Each row of a before or after table is a point. The points were changed in one or more steps. Then noise was added and the rows were shuffled. The steps act on columns, c1 being the first. Write out the steps. A step turns or swaps two columns, mirrors them in a line or flattens them onto one, adds a multiple of one to another, or multiplies or shifts one. Angles are multiples of 10 degrees, from the lower column toward the higher: turns from -170 to 170, lines from 10 to 170 but not 90. Use the fewest steps. Two steps may share a column if one is a turn and the other turns, adds or multiplies; they go together, in the order done. Otherwise the lowest column goes first.
(in the rows, 128 means zero)

Before:
[[102  88 125]
 [ 46 101 128]
 [156 123 163]
 [160 136 132]
 [144  94 171]
 [151 123 123]
 [146 122 148]
 [ 55 144 111]
 [ 96 153 112]
 [155 161 139]]
After (10 x 3):
[[132 138  42]
 [123 148 145]
 [125 162 156]
 [150 128 165]
 [107 180 137]
 [100 138  90]
 [114 124 148]
 [162 107  62]
 [125 129 162]
 [156 105 105]]
Steps: turn c2 and c3 by -110 degrees; turn c1 and c3 by 110 degrees

Before (8 x 6):
[[111 138 127 130 140 101]
 [ 96 101  93 113 153 143]
 [130 150  95 111 142 130]
 [115 152 152 143 126 133]
 [ 88 129 142 113 115  98]
 [139 126 147 124 144 148]
 [136 151 112 144 134 126]
 [142 129 152 142 117 145]]
After:
[[170 139 101 119 127 142]
 [  8 141 124 161 126 112]
 [ 77 119 128 140 140 103]
 [161 111 114 129 129 152]
 [ 89 134 100 125 151 131]
 [ 32 100 165 119 107 138]
 [135 119 165 126 151 129]
 [152 126 134 110 151 115]]
Steps: multiply c1 by 3; turn c2 and c5 by 80 degrees; turn c3 and c4 by 150 degrees; turn c4 and c6 by 30 degrees

Before:
[[120 158 137 135 141 115  90 128]
 [137  87 171  99 170 118 132  91]
 [108 159 169  84 177 103 152 169]
 [124 111 109 182 100 127 142 162]
 [134 151 109 157 152 162 141  78]
 [ 92  94 106 156 108 155 128  79]
 [127 111 143 160  88 181  85 161]
 [150 117 103 107  97 112 123 100]]
After (8 x 8):
[[107  88 193  82  66 127 166 140]
 [137 136  95 154 152  85 154 176]
 [118  97 144 134 118 113 105 141]
 [147 125  90 108 170 146 117 123]
 [135 153 196 100 130 163 111 184]
 [123 141 100 185 122 139 135  85]
 [ 90 170  92 154 180 129 112 144]
 [125 173 155 159 133  99  74  78]]
Steps: add 0.5 times c2 to c7; turn c2 and c6 by -140 degrees; multiply c3 by 1.6; turn c5 and c8 by 130 degrees

Before (11 x 11):
[[135 145 129 138 140 146 131 139 137 111 120]
 [144 129 133 117 124 118 132 127 133 148 139]
 [125 148 149 119 134 147 122 140 137 125 101]
 [145 127 136 114 130 103 107 151 140 138 129]
 [128 151 129 115 137 111 121 136 130 136 134]
 [104 105 162 117 107 126 107 123  97 112 119]
 [143 122 131 123 125 117 110 118 113 136 117]
 [133 130 117 124 112 126 112 135 128 141 130]
 [101 138 164 153 145 127 141 142 126 151  88]
 [138 154 135 128 140 136 139 157 123 137 115]
 [120  97 116 114 120 124 131 115 109 132 115]]
After, 11 rows:
[[146 136 135 115 131 103 123 134 103 105 132]
 [143 127 130 122 125 115 148 139 115 137  96]
 [131 151 128 115 137 108 126 133 120 119 148]
 [121  82 116 113 119 125 144 135 137 142  89]
 [138 164 136 128 141 135 130 133 138 100  89]
 [134 148 130 136 140 144 116 108 126 120 105]
 [145 136 133 116 125 120 121 145 130 125 162]
 [122 178 148 120 134 146 121 125 119 117  43]
 [102 193 168 155 142 128 124 148 142 112   5]
 [133 113 115 125 111 127 135 142 111 118 133]
 [104 153 161 115 106 127 165 113 118 135  99]]
Steps: add 1.5 times c3 to c2; turn c7 and c9 by 110 degrees; turn c8 and c10 by -100 degrees; multiply c11 by 3

Before (13 x 14):
[[163 127 150 177  72 118 147 175 101 112 121 133 150 136]
 [ 93 137 122 133 124 152 129 154 138 132 156  97  77 117]
 [156 159 162 107 106 146 140 184  71 166  82  98 156 146]
 [106  73 146 121 162 109 124 166 108 134 110  79 130  84]
 [129 146 164 113 151 127 163 146  65 165  87 158 150  94]
 [169  98  78 115 156 143 163 151 135 100  91 154 115 131]
 [103  89 130 149 116 189 108 109  75 166 137 167  96 135]
 [118 140  84 144  73 204 116 142  58 138 118 160 138 147]
 [139 120 117 112 155 121 108 147 141 117 140 151 145 164]
 [ 94  90 136 170 163 176 133 192  86 140 146 169 147 128]
 [ 83 161 158 159 142 143  91 109 129  88  93 125  87 169]
 [119 165 157 142 139 184 101 153 137  95  98  91 114 106]
 [107 147 141  97  79 180 172 161 129 123  86 159  93  92]]
After, 13 rows:
[[ 80 101 162 115 133 146 165 148 132 178  87 154 114 133]
 [153 160  81 156  85 143  92 104 142 144  93 129  85 170]
 [114 143 115 136 107 128 163 141  70  79  91 157 147  95]
 [169 137 166 164 166 199 118 144  69 139 115 161 138 150]
 [121  74 116 127  88 108 124 165 110 111 106  79 130  82]
 [129 169  87 132 109 179 104 150 138 143 102  93 118 112]
 [129  90 125 181  78 173 134 192 101 113 147 170 150 130]
 [140 123 101 180 193 116 143 176 120 128 123 135 147 141]
 [116 157 119 127 157 146 144 184  71  81  81 100 155 145]
 [177 151 110  98 152 180 170 163 124 126  90 164  91  95]
 [155  90 141 169 120 191 109 111  86  89 138 167  94 138]
 [105 116 133 105 115 117 108 149 136 139 142 151 145 161]
 [158 137 136 127 109 148 124 159 138 129 153  98  78 110]]
Steps: turn c1 and c5 by 140 degrees; turn c3 and c10 by -150 degrees; turn c4 and c9 by 20 degrees

Before:
[[172 141 147 116 157 149 170 122 116 120 123  96  88 127 105 138 117 148
  166 136]
 [ 99 110 112 133 108 128  88 143 153 152 103 130 121 121 163  85 148  96
   98 170]
 [ 76 149 139  91 119 141 114 187 191 107 121 112 157 120 156 115  87 126
  145 165]
 [119  95 124 192  87 144 119 107 136 133 155 174 147 160 141  82 151 132
   87 187]
 [128 109 124 107 174 180 154 135 117 141 126 129 107 155 115 142  68 111
  122 155]
 [107  47  98 190 134  85 150  83 137  88 129 172 148 175 141  62 189 185
   75 140]
 [156 132  94 157 171 137 181  89  96  80 107 126 141 205 104  64 123 128
  141 117]
 [162 101 131 110 155 173 117 154 117 106 138 112 134 118 113  99 102 134
  172 102]
 [141 130  43 175 152 118 179  91  84  54 141 133 126 138 111  98 124 143
  127 111]
 [104 120 137 142 141 148 112 117 135 158  99 151 144 115 172 102 107 169
  128 180]
 [ 96 130 138 136 162 166  87 166 159 148 115 110 124 134 157 156 115 104
  177 184]
 [135 154 108 110 180 189 143 162 137 106 144  62  99 129 124  97 100 180
  156 120]]
After, 12 rows:
[[134 102 131 136 154 174 117 158 116 114 138 111 133 129 156 145 102 144
  174 100]
 [143 155 109 144 180 190 141 164 136 112 145  63  99 137 144 154  99 178
  158 119]
 [131 132  94 118 171 136 180  80  95  96 106 125 142 232 181 171 123 140
  143 118]
 [124 109 123 119 174 180 153 149 117 137 127 129 108 156 132 109  68 115
  120 156]
 [113 110 112 143 110 127  88 134 152 147 105 128 122 117 119 182 148  92
   96 169]
 [135 128  44 130 152 117 179  69  83  76 140 135 125 152 158 144 125 145
  127 111]
 [128  95 125 152  86 142 118  66 138 130 155 175 146 167 139 174 151 128
   87 188]
 [139 144 148 114 155 149 171 135 117 125 124  97  90 137 143 107 115 161
  167 135]
 [123 150 138 149 119 142 115 195 191 113 121 111 156 113 111 153  87 110
  143 165]
 [137 121 135 131 141 148 110 110 134 148 100 151 145 103 104 173 108 155
  127 180]
 [141  48  99 136 136  85 150  52 135 101 131 171 149 186 150 193 190 170
   73 139]
 [118 129 139 162 163 166  89 148 158 142 115 109 125 116  90 117 113  97
  175 182]]
Steps: flatten c1 and c18 onto the line at 70 degrees; turn c4 and c8 by -50 degrees; multiply c10 by 0.7; turn c15 and c16 by 150 degrees; add 0.5 times c15 to c14

Before, 11 rows:
[[156  95 119 168 118 135  39 148 118 138 149 105 149 152 188  77 162 123
   79 121 110 172 143 142]
 [ 46 175 160 140 151  66 128  37  63 135  77 104 104 138 131 124  97 182
  134 122 107  88  97 104]
 [147 117 161 169 208 150 125 165 109 122 146 122 121  62 118 147 137 133
   83 156 106 124 148  92]
 [105 113  43 162 113 118 136 124 119 144 138 107 129 148 139 123 161 116
  132 106 103  65 112 176]
 [137 149  86  94 133 122 133 102 120 105 154  98 115 109 117  98 155 122
   88  92 138 162 136  84]
 [154 101 131 143 116 116 139  11 131  47 115 112  92 152 124  92 159 117
   86  89 106 140 133  89]
 [141 168 160 142 114 146 120 138  96  60 126 113 152 106 136 164 150 147
  148 121 140 138 136  81]
 [ 76 133 148 109 126 111 146 162 109 120 143 109  94 124 212  81 109 136
  114 138 121 170 152  91]
 [110 117 132  95 187 129 135  89 123 118  94 131 106 121 120 121 101 133
  125 140 108 161 126  95]
 [142 156 130 126 118 119  84 167 133 134  88 126 102 101 133  83 157 120
  172 113 148 162 124 106]
 [123 147 100 128 117 121 145  76 113 116 158 113 118  87 130 144  72 127
  106 124 163 169 114 192]]
After:
[[155  45 117 169 121 144  40 143 138 140 151 106 148 141 198 183 159 124
  124 122 115 171 151 132]
 [147  64 156 169 208 156 123 154  93 122 151 127 118  71 139 107 137 130
  125 160 134 124 155  83]
 [141 106 130 124 119 133  86 168 120 135  87 126 106 110 159 144 155 123
  128 114  73 165 116 127]
 [138 102  86  94 135 112 136 107 117 107 152  98 117 109 103 128 156 121
  128  95  84 162 143 105]
 [ 47 124 160 140 153  42 127  63 115 135  78 104 105 109  81 133  96 185
  133 121 124  91  98  95]
 [156  49 131 144 115  76 138  19 140  48 117 110  91 147  50 151 159 118
  126  88 102 142 137  84]
 [138 120 160 142 114 147 120 130 110  58 125 113 154 100 141  74 150 147
  126 122 120 138 133 104]
 [109  68 133  93 187 113 140  93 122 120  92 132 107 123  96 127 103 134
  125 139 117 162 124  91]
 [ 76  85 150 107 126 127 144 167 120 122 144 110  96 118 240 153 109 139
  125 137  86 169 156  96]
 [103  63  41 165 119 117 134 127 135 144 139 103 130 140 139 162 157 118
  135 107 163  64 112 150]
 [125  98  99 128 118 108 145  82 107 118 158 114 116  91  98 126  72 128
  130 125 148 167 119 196]]
Steps: shift c2 by -50; turn c6 and c8 by -20 degrees; add 0.7 times c8 to c15; flatten c9 and c14 onto the line at 60 degrees; turn c21 and c24 by 40 degrees; turn c16 and c21 by 140 degrees; flatten c19 and c23 onto the line at 100 degrees
